Every row gives one point. A path goes straight from each point to the next, and from the last back to the first. The post is the endless flat space through its rows: a point in 2 columns, a line in 3, a plane in 4, and so on, so that a path can go around it. How many times does the path go around the post? Going back the other way cancels.
In the rows, 128 means zero.

Post:
[[132 103]]
Path:
[[168 125]
 [149 154]
 [144 141]
 [ 82 147]
 [111 110]
 [134 171]
 [149 118]
 [127 135]
 [115 113]
 [ 85  57]
 [137  77]
 [210 101]
 [170  75]
 [124  65]
 [ 83  97]
 [111 162]
 [165 135]
 [193 110]
 [140 169]
 [120 157]
 [187 121]
 [193 107]
 [152 129]
 [ 93 150]
 [108 102]
 [136  37]
 [162  85]]
Times around: 1

Post (7 x 8):
[[166  98  93  94 120  98  87 163]
 [157 231 135 160 139 167 107 161]
 [ 87  90 150 132 164 157 151 151]
 [159 114  89  80 171  81  72 156]
 [116 140 179 137 174 102 157 142]
 [165 103 144  80 130 143 104 126]
 [161 215  97 112 106 122 186 112]]
Path, 22 rows:
[[152 191 146 163 171 184  88 130]
 [138 131 148 102 150  94 120 118]
 [149 172 119 110 150 106  74 162]
 [163 210  74 105 137  86 162 143]
 [176 214  69  98 170 146  82 174]
 [118 120 167  71 152 151 143 122]
 [155 175  70 117 132  69 100 158]
 [154 190 100 136 245  78 107 118]
 [150 124 112  93 172 125 220 124]
 [188 192 139  81 151 138 155 101]
 [151  98 175 152 149  81 123 148]
 [144 140  69 116  90 138  90 133]
 [145 166  97  61  90 111 168 132]
 [145 124 124 102 139 147 147 146]
 [195 156 111 143 155 134 114 152]
 [161 122 184 182 136 136  63 169]
 [135 170  86 113 103  93 105 137]
 [166  90 152 120 141  79  77 151]
 [127 119 107 146 172 103 161 146]
 [215 231 109  81 105 149 126 118]
 [163 134 185  92 135 174  94 148]
 [165 153 106 120 151 135 120 154]]
Times around: 1
